Each row of a before or after table is a point. The points were changed in one or more steps. Then noise was added and the rows were shuffled. The steps act on how far a point lies along the listed directions, d1 being the first. Name the steps. A step turns or swaps two directions, mirrors them in a line or flattens them onto one, adds a multiple of one to another, or multiplies one. Angles are multiples of 10 degrees, from the lower direction toward the higher: turns from -170 to 170, lines from 10 to 170 but not 90. Use the fewest steps. Two steps may share a direction if one is a turn and the other turns, adds or multiplies; they go together, in the order done. Otherwise the lowest direction goes first.
(in the rows, 100 means zero)

Directions:
(1): | 148 |  87 |
(2): | 87 | 52 |
Before (8 x 2):
| 111 |   5 |
|  74 |  82 |
| 130 | 143 |
|  65 |  54 |
| 134 | 108 |
|  98 | 155 |
|  87 |  58 |
|  52 |  45 |
After:
| 105 |  95 |
| 113 |  88 |
| 110 |  85 |
|  72 | 129 |
|  96 | 104 |
|  94 | 107 |
| 102 |  96 |
| 152 |  46 |
Steps: flatten d1 and d2 onto the line at 30 degrees

Directions:
(1): | 141 |  61 | 121 |
(2): | 139 | 145 | 107 |
(3): | 121 |  91 |  44 |
Before, 11 rows:
|  15 |  98 | 128 |
|  82 | 150 | 144 |
|  47 | 130 |  78 |
|  47 | 124 |  92 |
|  48 |  84 |  84 |
| 129 |  79 | 113 |
|  79 |  33 | 120 |
| 132 |  56 |  95 |
|  55 | 123 | 105 |
| 137 |  73 | 111 |
|  49 |  91 | 149 |
After, 11 rows:
|  64 | 108 | 144 |
|  61 | 118 | 130 |
| 126 |  68 |  62 |
|  25 | 114 | 120 |
| 123 |  92 |  59 |
|  71 | 104 | 158 |
|  69 | 155 | 110 |
| 114 |  94 |  68 |
|  70 |  80 | 125 |
|  71 |  72 |  55 |
|  40 | 123 |  88 |
Steps: swap d1 and d3; multiply d2 by 0.7

Directions:
(1): | 105 |  66 |  63 | 148 |
(2): | 101 | 135 |  43 |  80 |
(3): | 44 | 68 | 88 | 75 |
(4): | 142 |  61 |  91 |  61 |
Before (9 x 4):
| 123 |  48 |  81 |  34 |
| 195 | 105 |  65 | 122 |
|  76 |  39 | 105 |  77 |
|  89 | 124 |  96 | 100 |
|  62 | 102 |  90 | 125 |
|  83 | 146 | 160 |  65 |
|  98 |  64 | 100 |  86 |
| 101 |  63 | 114 |  93 |
|  35 |  81 |  46 | 177 |
After:
|  95 | 106 | 124 |  41 |
| 103 | 103 |  76 | 128 |
| 112 | 101 | 105 | 105 |
| 102 | 118 |  76 |  97 |
| 102 | 132 |  49 |  77 |
|  89 | 114 |  74 |  87 |
|  86 |  48 | 154 | 138 |
| 126 | 139 |  98 |  74 |
| 117 | 100 |  34 | 187 |
Steps: flatten d1 and d4 onto the line at 160 degrees; turn d2 and d3 by -120 degrees

Directions:
(1): | 139 |  85 | 100 | 148 | 101 | 157 |
(2): |  83 |  36 |  85 | 112 | 148 |  84 |
(3): | 132 | 104 | 103 |  40 | 143 | 129 |
(4): | 141 |  97 | 160 | 115 | 112 |  59 |
(5): |  48 | 105 | 156 | 103 | 116 | 135 |
Before:
| 163 |  70 |  71 | 132 | 121 | 147 |
|  87 |  56 |  97 | 118 | 120 | 133 |
|  38 | 115 |  88 | 133 |  64 | 100 |
|  69 |  97 | 107 | 161 |  78 | 149 |
| 183 | 122 | 125 | 135 |  56 |  98 |
| 165 |  49 | 109 |  96 | 155 | 135 |
| 112 |  82 | 117 | 119 | 123 | 125 |
|  75 | 116 |  68 |  50 |  69 | 101 |
|  84 | 154 | 100 | 101 |  41 | 143 |
After, 9 rows:
|  65 |  70 | 108 |  73 | 106 |   7 |
|  93 | 162 |  98 |  62 |  63 | 150 |
| 165 | 136 | 129 |  50 |  83 |  52 |
|  98 | 110 |  92 |  83 | 124 | 175 |
|  81 | 125 | 112 |  33 | 134 | 134 |
|  66 |  65 | 100 |  75 | 122 |  98 |
|  79 |  93 | 117 |  81 | 123 |  76 |
|  91 |  97 |  66 | 111 |  44 | 137 |
|  88 |  98 |  70 |  44 | 117 |  34 |
Steps: turn d1 and d3 by 150 degrees

Directions:
(1): |  73 |  45 |  71 | 112 |  74 | 112 |  77 |  39 |
(2): | 148 | 121 |  83 | 145 | 154 | 110 |  85 |  62 |
Before (13 x 8):
|  94 |  96 | 104 |  78 | 104 |  88 | 121 | 125 |
| 148 |  86 |  45 | 143 | 121 | 110 |  80 |  30 |
| 100 |  76 |  74 | 145 | 119 |  93 |  93 |  22 |
|  22 |  20 |  71 |  62 |  11 | 114 |  73 |  59 |
| 149 |  84 |  75 | 130 | 138 | 106 |  90 |  57 |
| 106 |  96 | 110 | 111 | 125 | 109 |  94 |  98 |
| 140 | 176 | 108 | 138 | 138 |  86 | 113 | 114 |
| 107 |  66 |  91 | 143 | 140 | 109 |  94 |  42 |
|  46 |  18 | 109 |  76 |  24 |  91 | 105 |  77 |
|  71 |  98 | 133 |  85 |  99 |  89 | 116 | 103 |
| 109 |  82 |  92 | 126 |  85 | 102 |  94 |  42 |
|  70 | 116 | 106 |  58 |  59 |  71 | 135 | 151 |
|  85 |  77 |  81 |  84 |  67 |  86 | 113 |  93 |
After, 13 rows:
|  81 |  80 |  83 |  83 |  62 |  82 | 121 | 100 |
| 165 | 100 |  48 | 152 | 138 | 110 |  77 |  28 |
|  54 | 101 | 104 |  50 |  43 |  69 | 139 | 156 |
| 110 | 100 | 108 | 109 | 132 | 111 |  91 |  96 |
| 123 |  76 |  96 | 146 | 149 | 110 |  96 |  47 |
| 115 |  95 |  97 | 124 |  94 | 104 |  96 |  48 |
| 159 |  90 |  73 | 137 | 156 | 109 |  93 |  53 |
| 112 |  88 |  77 | 152 | 142 |  95 |  97 |  26 |
|  90 |  89 | 103 |  75 | 100 |  88 | 119 | 126 |
|  41 |  23 | 119 |  58 |  22 |  87 | 120 | 105 |
| 144 | 169 |  97 | 147 | 142 |  85 | 107 |  92 |
|  23 |  32 |  84 |  45 |   3 | 105 |  90 |  93 |
|  69 |  98 | 140 |  83 |  92 |  88 | 112 | 104 |
Steps: multiply d1 by 0.7; multiply d2 by 1.3

Directions:
(1): | 108 |  75 | 125 |  46 | 131 | 112 |  25 |  92 |  98 |
(2): |  82 |  85 |  70 | 100 |  58 |  44 |  63 | 148 |  70 |
(3): | 149 | 130 |  59 |  67 |  54 | 102 |  88 |  86 | 150 |
(4): | 116 |  59 |  73 | 129 | 107 | 157 |  91 | 159 | 125 |
(5): |  53 | 149 |  98 | 137 |  76 | 141 |  50 |  83 |  99 |
(6): |  75 |  91 | 160 | 108 |  80 |  74 |  98 | 121 | 171 |
Before, 14 rows:
|  93 | 106 | 106 | 134 |  74 | 111 |  82 | 103 | 123 |
| 101 |  95 | 104 |  89 | 101 |  83 |  88 | 108 |  69 |
| 113 |  87 | 145 |  84 | 129 |  61 | 133 |  85 |  91 |
| 113 | 104 | 148 |  77 | 104 |  48 | 143 |  60 | 124 |
| 103 | 101 |  87 | 115 |  73 |  91 |  98 | 101 | 117 |
|  89 |  83 | 100 | 109 |  99 |  83 |  88 | 147 | 116 |
|  98 |  98 | 140 | 105 | 119 |  85 | 134 |  90 |  83 |
| 109 | 101 |  86 | 113 |  59 | 117 |  95 | 145 | 116 |
| 114 | 108 | 100 |  98 |  99 |  75 |  93 |  75 | 104 |
|  81 |  93 | 105 | 117 |  73 | 123 |  83 | 121 | 129 |
|  87 |  74 | 169 |  74 | 143 |  94 | 117 |  67 |  75 |
|  81 |  85 | 151 |  77 | 153 |  63 |  99 |  62 |  78 |
| 102 |  74 | 168 |  61 | 123 |  86 |  91 |  77 | 121 |
| 120 |  70 | 142 |  67 | 148 | 111 | 119 |  72 |  84 |
After:
|  99 | 142 | 174 |  60 |  73 |   6 | 141 |  26 | 149 |
| 126 | 111 | 150 |  61 | 105 |  33 | 138 |  62 | 114 |
|  91 |  98 |  98 | 124 |  73 |  93 |  89 | 107 | 122 |
|  97 | 103 | 162 |  44 | 141 |  20 | 121 |  29 |  88 |
|  94 |  67 | 108 | 113 |  94 |  91 |  82 | 169 | 147 |
|  78 |  91 | 126 | 147 |  79 | 113 |  83 | 121 | 132 |
| 109 | 100 |  98 |  76 | 102 |  78 |  89 |  96 |  59 |
| 108 |  88 | 174 |  44 | 130 |  58 | 137 |  45 |  90 |
|  68 |  69 | 125 | 133 |  80 | 133 |  82 | 151 | 150 |
| 111 | 106 | 143 |  85 | 109 |  59 | 144 |  79 |  93 |
| 142 |  86 | 125 |  50 | 136 | 101 | 131 |  55 |  93 |
|  98 |  89 | 195 |  50 | 103 |  59 | 100 |  63 | 158 |
|  98 |  83 |  88 | 132 |  62 | 141 |  79 | 174 | 129 |
| 104 | 124 | 107 |  93 |  95 |  65 |  89 |  57 |  95 |
Steps: turn d1 and d2 by -10 degrees; turn d3 and d5 by 40 degrees; multiply d4 by 2; multiply d6 by 2

Directions:
(1): |  36 | 136 |  91 | 115 | 106 |  41 |  59 | 110 | 102 |
(2): |  72 |  88 | 145 |  41 | 135 |  80 | 143 | 131 |  96 |
Before, 9 rows:
|  72 |  71 | 159 |  22 | 140 |  85 | 152 | 144 |  86 |
|  89 | 101 | 107 |  84 | 102 |  78 |  94 | 117 |  97 |
|  30 | 108 | 146 |  31 | 155 |  63 | 131 | 129 |  99 |
|  58 |  91 | 124 |  70 | 161 |  78 | 113 | 119 | 101 |
|  70 |  94 | 134 |  47 | 119 |  82 | 118 | 116 |  90 |
| 123 |  98 |  94 | 108 |  78 | 134 |  96 |  73 |  84 |
|  64 |  85 | 161 |  33 | 147 |  91 | 141 | 143 |  89 |
| 139 |  59 | 165 |  21 | 137 | 131 | 167 | 122 | 100 |
| 152 |  90 |  76 | 124 |  72 | 129 |  58 |  86 |  97 |
After, 9 rows:
|  50 | 153 |  67 | 146 |  91 |  42 |   5 |  90 | 114 |
|  63 | 106 | 125 |  67 | 108 |  85 | 108 | 101 |  87 |
| 105 | 113 |  63 | 128 |  67 | 112 |  53 |  73 | 101 |
| 119 |  97 |  89 | 103 |  87 | 106 |  82 | 100 | 101 |
| 118 | 104 |  58 | 155 | 109 | 125 |  58 |  68 | 103 |
|  98 | 128 |  45 | 173 |  56 |  94 |  21 |  78 | 104 |
| 133 | 121 |  44 | 168 |  68 | 134 |  49 |  49 | 108 |
|  90 |  86 | 138 |  47 | 129 |  77 | 106 | 131 |  92 |
| 104 | 127 |  60 | 171 |  69 | 114 |  22 |  81 | 103 |
Steps: turn d1 and d2 by -160 degrees

Directions:
(1): |  40 | 122 | 100 | 110 | 114 |  70 |  85 |  52 |  57 |  82 | 158 |
(2): |  64 | 110 | 116 | 131 | 109 | 178 | 103 |  81 | 122 |  44 |  76 |
(3): |  96 |  52 | 141 | 135 | 145 | 109 | 114 | 151 | 106 | 108 | 156 |
(4): | 102 |  59 | 137 | 116 | 132 |  82 |  33 |  56 | 109 | 125 |  58 |
(5): | 161 | 121 |  82 | 128 |  80 | 137 |  44 |  85 | 107 | 105 | 155 |
(6): | 137 | 140 | 179 |  51 | 113 |  98 |  95 | 104 |  79 |  65 | 104 |
Before:
|  91 |  95 | 127 | 127 | 109 | 164 |  49 |  86 | 132 |  90 | 118 |
|  69 |  95 | 101 |  63 |  96 |  53 |  85 |  37 |  90 | 109 |  63 |
|  89 |  92 | 131 |  87 | 124 |  48 |  78 |  82 |  84 | 115 | 134 |
| 103 | 118 |  59 | 103 |  88 |  87 |  83 |  76 | 105 | 123 |  76 |
| 130 | 101 |  93 |  93 |  88 |  80 | 125 | 128 | 110 | 121 |  94 |
|  73 | 121 |  53 |  90 |  78 | 113 | 114 | 107 |  91 |  85 | 103 |
|  77 | 128 |  57 | 129 |  82 | 164 | 103 |  87 | 124 | 102 |  98 |
|  95 | 103 |   9 | 102 |  75 |  94 | 130 | 113 | 113 | 129 |  85 |
| 114 |  94 | 107 | 112 |  78 | 133 |  77 |  91 | 115 |  83 |  68 |
|  84 |  65 |  56 | 146 |  79 | 129 | 136 | 153 | 126 | 117 |  99 |
| 114 | 126 |  89 |  57 |  44 |  63 | 132 | 107 |  94 | 118 |  72 |
|  87 |  89 |  47 | 136 | 108 |  96 |  64 |  65 |  99 | 109 | 161 |
After:
|  75 |  97 |  92 | 102 | 107 | 119 | 123 | 138 |  92 |  81 | 136 |
| 109 |  77 | 106 | 134 |  88 | 147 |  77 | 103 | 122 |  84 |  87 |
| 109 |  80 | 104 | 129 | 129 |  95 |  91 | 123 | 107 | 127 | 133 |
|  87 | 105 |  95 |  74 | 101 |  34 |  76 |  60 |  82 | 125 | 108 |
|  85 |  64 |  76 | 103 |  72 |  56 | 152 | 148 | 106 | 150 | 107 |
| 133 | 102 |  93 |  87 |  88 |  69 | 126 | 129 | 106 | 124 |  95 |
| 123 |  84 | 121 |  94 | 133 |  94 | 143 | 173 | 100 | 112 | 146 |
| 130 | 120 | 164 |  79 |  97 | 126 | 131 | 157 | 100 |  68 | 100 |
| 137 | 119 | 121 | 109 | 125 | 104 |  46 |  77 |  85 |  83 | 195 |
|  38 |  33 | 106 | 105 | 133 |  51 | 111 |  82 | 102 | 131 |  98 |
| 109 | 126 | 122 | 119 |  90 | 183 |  29 |  60 | 131 |  74 | 107 |
|  97 | 121 | 127 | 136 | 117 | 188 | 103 | 117 | 121 |  80 | 142 |
Steps: multiply d2 by 1.3; turn d3 and d6 by 130 degrees; multiply d5 by 1.6

Directions:
(1): | 114 |  72 |  48 |  90 | 136 | 104 |  64 |  74 |  38 |  66 |  63 |  65 |
(2): | 132 | 177 |  68 | 106 | 138 | 129 | 101 |  74 | 130 | 141 |  68 | 100 |
(3): | 130 |  47 |  85 |  62 | 137 |  99 | 138 | 141 | 125 | 149 | 107 |  59 |
(4): |  50 | 104 |  60 |  96 | 133 |  64 |  62 | 109 |  80 | 152 | 146 | 137 |
(5): | 115 | 116 | 150 |  79 | 150 |  37 | 132 |  45 |  85 |  89 | 119 |  95 |
(6): | 138 | 120 | 141 | 105 | 105 |  63 |  68 | 166 |  64 | 119 |  52 | 117 |
Before (12 x 12):
|  87 |  83 |  47 |  98 | 135 | 110 | 102 |  85 |  78 | 117 |  88 |  85 |
|  85 |  84 | 123 |  94 |  90 |  85 |  98 | 118 | 102 | 110 | 126 | 119 |
| 118 | 106 |  92 | 124 |  63 | 147 | 112 |  70 | 115 |  69 |  78 |  95 |
|  93 | 133 |  44 | 121 |  96 | 147 |  77 |  91 | 109 | 109 |  92 | 108 |
| 123 | 117 | 127 |  88 | 126 |  62 | 113 | 144 |  94 | 147 | 102 | 117 |
| 133 | 121 | 150 |  79 | 104 |  70 | 127 | 114 |  78 | 121 | 124 | 113 |
| 106 |  92 |  53 | 111 | 106 | 113 | 109 |  88 | 118 | 113 | 104 |  78 |
|  78 | 109 |  56 | 104 | 133 | 122 | 113 |  61 | 137 | 121 | 119 |  81 |
| 101 |  96 | 130 |  74 | 121 |  53 | 122 | 107 | 100 | 117 | 144 | 120 |
| 103 | 137 | 117 | 112 |  76 | 109 |  89 |  64 |  87 |  65 |  78 | 122 |
| 113 | 119 |  59 | 107 |  83 | 144 |  81 |  88 | 107 |  87 |  83 |  86 |
| 104 | 101 | 136 |  76 | 110 |  62 | 100 | 120 | 110 | 130 | 131 | 117 |
After (12 x 12):
| 119 |  72 |  47 | 106 | 106 | 118 | 103 |  96 | 101 |  99 |  86 |  62 |
| 107 |  51 |   7 |  88 | 161 | 117 |  70 |  74 |  22 |  85 |  48 |  51 |
| 100 | 137 | 157 |  83 | 111 |  51 | 139 | 116 | 141 | 150 | 157 | 144 |
|  93 | 140 | 169 |  87 |  91 |  56 | 117 | 134 | 152 | 162 | 154 | 151 |
| 101 | 153 | 144 | 103 | 106 |  56 | 111 | 160 | 122 | 176 | 125 | 157 |
| 120 | 163 | 168 |  92 |  89 |  69 | 136 | 124 | 118 | 155 | 144 | 146 |
| 121 |  84 |  91 | 119 |  58 | 153 | 119 |  72 | 115 |  58 |  78 |  81 |
|  97 | 130 | 100 | 110 |  78 | 122 |  91 |  53 |  91 |  62 |  83 | 117 |
|  97 |  91 |  57 | 101 | 122 | 140 | 119 |  82 | 142 | 114 |  98 |  63 |
|  80 | 107 | 155 |  98 |  80 |  74 | 119 | 122 | 132 | 129 | 146 | 140 |
|  91 |  95 |  32 | 117 |  86 | 157 |  71 |  99 |  92 |  88 |  87 |  90 |
| 116 |  84 |  39 |  99 |  86 | 151 |  69 |  86 |  77 |  61 |  70 |  63 |
Steps: multiply d1 by 3; turn d2 and d5 by -30 degrees; add 0.5 times d6 to d4; turn d3 and d6 by 20 degrees
